Rows are points. Two turns around zero, p and q, are shown by what they do to some points. Write where each new point lands after one turn and then the other. Backwards means that the second turn is done in reverse. Each puzzle has new turns, and all numbers are rounded.

Turn p:
[1.35 0.35] -> [ 1.39 -0.04]
[ 1.17 -0.64] -> [ 0.95 -0.94]
[ 0.11 -0.45] -> [-0.02 -0.46]
[-3.23  1.41] -> [-2.71  2.25]
[ 0.60 -0.67] -> [ 0.39 -0.81]
Turn q:
[0.20 0.68] -> [-0.31  0.64]
[-2.03  0.69] -> [-1.96 -0.87]
[ 1.82 -1.37] -> [2.27 0.22]
Where do these land?
q, then p: [ 1.77 -0.65] -> [1.87 0.21]
q, then p backwards: [-1.17 -0.71] -> [ 0.00 -1.37]
q, then p: [1.14 1.56] -> [0.32 1.90]
q, then p backwards: [-1.15  1.67] -> [-2.02 -0.11]
q, then p: [-0.59 -1.87] -> [ 0.31 -1.94]

Turn p:
[ 0.12  1.19 -1.82] -> [ 0.61  1.42 -1.53]
[ 1.09 -0.83  0.36] -> [ 0.82 -0.19  1.14]
[-0.66 -0.83  0.89] -> [-0.51 -1.22  0.42]
[-1.02  1.40  1.60] -> [-2.33  0.29  0.23]
[ 2.29 -1.19 -2.26] -> [3.36 0.68 0.04]
[-1.82  0.25  1.22] -> [-1.94 -1.00 -0.31]
Turn q:
[-1.21  1.46  1.13] -> [-0.21  2.07  0.75]
[-1.11 -1.12 -1.84] -> [-0.13 -0.29 -2.40]
[0.62 1.57 0.69] -> [0.91 0.71 1.41]
[ 1.70 -1.91  0.01] -> [-0.57 -2.48  0.24]
Where do these land?
p, then q backwards: [-0.66  1.57  1.11] -> [-1.31 -0.79  1.33]
p, then q: [0.09 1.95 1.10] -> [-0.02  2.24 -0.03]
q, then p: [ 1.19 -1.15 -0.81] -> [ 1.31 -1.28  0.23]
p, then q: [-0.31 -2.38 -1.20] -> [-0.15 -2.68 -0.13]
q, then p: [-0.15  1.22  1.92] -> [-2.07  0.49  0.83]
p, then q backwards: [-0.16 -1.21 -2.13] -> [ 0.54  0.37 -2.37]

Turn p:
[-0.27 -0.27  1.43  0.72] -> [-0.08 -0.66  1.47 -0.30]
[ 0.49  1.10  0.01 -0.27] -> [-0.20  1.11 -0.02 -0.49]
[ 2.29 -0.95 -2.16 -1.01] -> [ 1.58  0.10 -2.90 -0.96]
[-2.96  1.09 -0.11  0.62] -> [-1.46  0.51  1.20  2.55]
[ 0.82 -2.01  1.75 -1.60] -> [-0.76 -2.29 -0.36 -2.09]
[-0.36  1.04 -0.93  1.54] -> [0.94 1.24 0.60 1.29]
Turn q:
[ 1.28  0.02 -1.60  0.56] -> [-0.93 -0.13 -1.80  0.62]
[ 1.05 -0.42  0.40 -0.83] -> [ 0.69 -1.06 -0.56 -0.45]
[ 0.67 -2.41  1.79 -1.61] -> [ 0.87 -2.97  0.97 -1.25]
[-1.71  0.52  1.60  2.45] -> [0.18 1.12 2.43 2.13]
[-0.32  0.54 -2.29  0.42] -> [-1.69  1.26 -1.17 -0.03]
[-0.96  1.75  0.10 -0.98] -> [ 0.88  1.77  0.13 -1.01]
Where do these land?
p, then q: [-0.52 -0.96  1.58 -0.02] -> [-0.01 -1.20  1.40 -0.54]
p, then q: [-1.03 -1.83  0.21  0.39] -> [-1.00 -1.62  0.74  0.67]
q, then p: [ 0.76  2.09 -0.72  1.49] -> [1.40 2.12 0.39 1.05]
p, then q: [-0.71  2.21 -1.53 -2.33] -> [-1.19  3.42 -0.10 -0.20]
q, then p backwards: [-0.41 -2.08 -0.08  1.47] -> [-2.22 -0.59  1.16 -0.19]
q, then p backwards: [ 1.91  0.57  0.55 -1.01] -> [ 1.28 -1.43 -1.27  0.13]

Turn p:
[ 0.47 -0.50 -0.85 -1.77 -2.15 -0.09] -> [-0.15 -1.31  1.33 -1.67 -1.57  0.44]
[-1.09 -1.59 -0.61  1.89  0.08  0.02] -> [ 0.54 -0.70 -1.57  1.28 -0.83 -1.45]
[ 0.69 -0.05  0.87 -1.71  1.18  1.34] -> [-1.37 -0.57  1.08  0.63  1.26  1.40]
[-1.30  3.39 -3.62 -0.21  0.66 -0.97] -> [ 4.37  0.79 -0.82 -1.20  0.29  2.40]
[-0.21 -0.95  2.06 -0.92 -0.96 -0.79] -> [-2.41  0.05 -0.28 -1.13 -0.48 -0.42]
[-0.04  0.36  0.59  1.76  0.24  1.29] -> [ 0.09  1.16  0.07  1.90 -0.25 -0.51]
[ 1.47 -0.68  1.56  0.97  0.95 -0.81] -> [-1.07  0.58  0.16  0.19  1.57 -1.88]
Turn q:
[-1.59  1.90  1.33  1.54  0.55 -0.52] -> [-2.07  1.00  0.67  0.75  2.02  0.70]
[ 1.08 -0.02 -0.21 -1.24  0.92  0.05] -> [ 1.52 -0.03  0.13 -1.09  0.12  0.28]
[ 0.58 -2.78  0.53 -1.58 -0.21 -1.06] -> [ 0.97  0.23  0.89 -1.40 -1.83 -2.21]
[ 0.07  1.62 -1.21  1.26  0.69 -1.24] -> [ 0.19 -0.33 -0.73  1.03  2.43 -0.23]
[-1.67  0.23 -2.49  1.12  1.65  2.08] -> [-0.78  0.57 -3.83 -0.25  0.53  1.17]
[ 0.78 -1.34  2.34  0.72 -1.88  1.17] -> [-1.69 -1.49  1.82 -0.26 -2.18  0.25]
[ 0.75  0.38 -0.29 -1.81 -1.72 -0.49] -> [ 1.86  0.06  1.06  1.23 -1.09  0.03]
Where do these land?
q, then p: [-0.01  0.20  0.86 -0.77 -2.01  1.11] -> [-0.85  0.95  0.61  0.74 -1.92 -0.63]
p, then q: [ 0.36  1.51  1.10 -1.64 -0.12  0.65] -> [-0.83  1.13  0.28 -0.42 -0.38  2.09]
q, then p: [-0.09 -0.32 -3.71  0.90  1.09 -0.22] -> [ 3.16 -1.99  0.12 -0.38  1.09 -0.77]
p, then q backwards: [-1.30 -1.80  0.82 -0.88  1.12 -0.09] -> [-0.11  0.01 -0.81  2.44  0.06  1.02]
p, then q: [ 2.72 -0.50 -3.52  2.11  1.30  0.49] -> [ 0.21 -3.10  2.06 -2.44  1.55 -2.03]
q, then p: [-0.55 -0.58  1.66 -0.67 -0.57 -2.01] -> [-1.23  2.02 -0.76 -1.30  0.51 -0.32]
q, then p: [-0.73  0.41  1.35  0.75 -0.32 -1.38] -> [-0.70  1.29 -1.62  0.08  0.56  0.05]
p, then q: [-0.40  1.08  1.43  0.20 -0.47  1.44] -> [-1.37  0.19  0.06  1.25  0.39  1.44]
